Rows are points. The points of each table are mixes of a few directions, plus a little noise. How many directions does each table use, and how many do they share? Where both have some left over, give the other angles between the two spaces (their principal angles), to ten degrees, smallest first.

First (6 x 2):
[[-0.06 -0.12]
 [-0.07 -0.13]
 [ 0.28  0.55]
 [-0.40 -0.77]
 [ 0.40  0.75]
 [-0.15 -0.29]]
Second (5 x 2):
[[-0.14 -0.26]
 [ 0.24  0.47]
 [ 0.32  0.63]
 [-0.42 -0.79]
 [-0.02 -0.04]]
Directions: first 1, second 1, shared 1

First (9 x 6):
[[ 0.83  0.06 -0.24 -0.52 -0.01 -0.34]
 [-0.57 -0.38  0.37  0.45  0.03  0.35]
 [-0.85 -0.01  0.22  0.54  0.02  0.37]
 [-0.53 -0.73  0.61  0.49  0.01  0.41]
 [-0.67  0.38 -0.07  0.31  0.03  0.20]
 [ 0.47 -0.04 -0.09 -0.27  0.00 -0.19]
 [ 0.93  0.18 -0.33 -0.60 -0.02 -0.41]
 [-0.32  0.08  0.01  0.17  0.01  0.11]
 [ 0.68  0.47 -0.47 -0.53  0.01 -0.43]]
Second (8 x 6):
[[-0.04  0.49 -0.69 -0.17 -0.50 -0.28]
 [ 0.12 -0.33  0.32  0.07  0.19  0.08]
 [-0.34  0.19  0.02 -0.03  0.21  0.26]
 [-0.24 -0.11  0.19 -0.50  0.44  0.65]
 [ 0.25 -0.27  0.45  0.89 -0.02 -0.58]
 [-0.02  0.47 -0.67 -0.12 -0.52 -0.31]
 [ 0.63 -0.34 -0.36 -0.82 -0.38 -0.04]
 [-0.37 -0.12  0.71  0.67  0.57  0.20]]
Directions: first 2, second 3, shared 1; angles 40

First (8 x 11):
[[ 0.35  0.04 -0.02  0.04  0.40  0.04 -0.26  0.06  0.29 -0.02 -0.32]
 [ 0.42  0.28  0.19 -0.19  0.04 -0.17  0.43  0.05 -0.05  0.11  0.22]
 [-0.93 -1.08 -0.26  0.29  0.27 -0.44  0.46 -0.88 -0.52  1.35 -0.37]
 [ 0.08 -0.36  0.03 -0.11 -0.13  1.66 -0.64  0.46  0.51 -0.20  0.10]
 [ 0.04  0.42  0.00 -0.15  0.00 -0.46  0.32  0.52  0.00 -0.54 -0.05]
 [-0.10  0.28  0.13 -0.11 -0.19 -0.13 -0.03  0.38 -0.02 -0.56 -0.01]
 [-0.12  0.00  0.60 -0.15 -0.05 -0.19 -0.15 -0.10 -0.21 -0.03 -0.25]
 [ 0.28  0.40 -0.68  0.39 -0.33 -0.33 -0.13 -0.49  0.00 -0.10  0.67]]
Second (9 x 11):
[[-0.22 -0.40  0.04 -0.05  0.14  0.12  0.10 -0.11 -0.11  0.50 -0.09]
 [ 0.74  0.67  0.27 -0.23 -0.05 -0.02 -0.33  0.36  0.03 -0.38  0.57]
 [-0.19  0.02 -0.87  0.16  0.06  0.20  0.07  0.73  0.34 -0.52  0.12]
 [-0.19 -0.25 -0.24  0.10 -0.02  0.22  0.29 -0.03  0.14  0.08 -0.21]
 [ 0.93  0.45  0.40 -0.45  0.17  0.31 -0.24  0.54 -0.01  0.08  0.87]
 [ 0.14  0.17 -0.38  0.06 -0.08  0.31  0.23  0.29  0.34 -0.40  0.02]
 [-0.71 -0.48  0.83  0.25 -0.27 -0.65  0.07 -1.54 -0.48  0.58 -1.00]
 [-0.90 -0.48 -0.10  0.28  0.06 -0.63 -0.28 -0.41 -0.39  0.23 -0.50]
 [ 0.37  0.28  0.07 -0.09 -0.04  0.16  0.00  0.17  0.12 -0.18  0.23]]
Directions: first 6, second 4, shared 3; angles 90

First (9 x 14):
[[ 0.27  0.63 -0.03 -0.90  0.01 -0.58 -0.18  0.14 -0.54 -0.41  0.20 -0.94
   0.03  0.03]
 [-0.03 -0.15  0.02 -0.05 -0.48  0.58  0.09  0.26 -0.13 -0.17  0.11 -0.19
   0.16 -0.05]
 [ 0.10  0.68  0.42 -0.16 -0.29  0.20 -0.17  0.50 -0.43 -0.23  0.68 -0.33
   0.60 -0.04]
 [-0.22 -0.38 -0.44 -0.42 -0.92 -0.51  0.19  0.25  0.71 -0.05 -0.33  0.17
  -0.68  0.22]
 [-0.17 -0.67  0.03  0.02 -0.55  0.00  0.09  0.19  0.66  0.27 -0.11  0.44
  -0.30 -0.07]
 [-0.20 -0.02 -0.17  0.53  1.21  0.66  0.07 -0.39  0.08  0.04 -0.66  0.76
  -0.08  0.05]
 [-0.23  0.02 -0.11 -0.15 -0.71 -0.49  0.05  0.39  0.67  0.05  0.01  0.44
  -0.34  0.21]
 [ 0.26  0.16  0.04  0.95  0.67  0.22  0.02 -0.78 -0.78  0.16  0.23 -0.32
   0.54 -0.04]
 [ 0.21 -0.28  0.24  0.18  1.06 -0.07 -0.16 -0.56 -0.22  0.33 -0.13 -0.03
   0.07 -0.29]]
Second (9 x 14):
[[ 0.21  0.08  0.33 -0.14  0.77 -0.84  0.11  0.24  0.57  0.55  0.00  0.33
  -0.24 -0.04]
 [-0.04  0.18 -0.31 -0.13 -0.65  1.03 -0.53 -0.52 -0.10 -0.85 -0.26  0.04
  -0.20  0.55]
 [-0.38 -0.21 -0.26  0.08 -0.28  0.44  0.02 -0.14 -0.25 -0.25 -0.25 -0.01
   0.10 -0.11]
 [-0.06 -0.35 -0.06  0.44 -1.01  1.02 -0.03 -0.92 -0.31 -1.10  0.21 -0.83
  -0.57 -0.43]
 [-0.14 -0.13  0.59 -0.23  0.56 -0.43  0.29  0.33  0.38  0.46 -0.41  0.12
   0.28 -0.17]
 [ 0.04  0.05  0.26 -0.10  0.01 -0.21  0.13  0.44 -0.18  0.39  0.18 -0.10
   0.57 -0.02]
 [ 0.44  0.54  0.24 -0.35  0.20 -0.52 -0.44  0.68  0.23  0.64  0.53  0.54
   0.40  0.56]
 [-0.18 -0.13 -0.32  0.14  0.29 -0.55 -0.06  0.25  0.15  0.45  0.25  0.62
  -0.20 -0.26]
 [ 0.11 -0.03 -0.45  0.26  0.13  0.06  0.51 -0.38 -0.48 -0.27 -0.26 -0.74
  -0.18 -0.04]]
Directions: first 6, second 6, shared 2; angles 40, 50, 60, 80
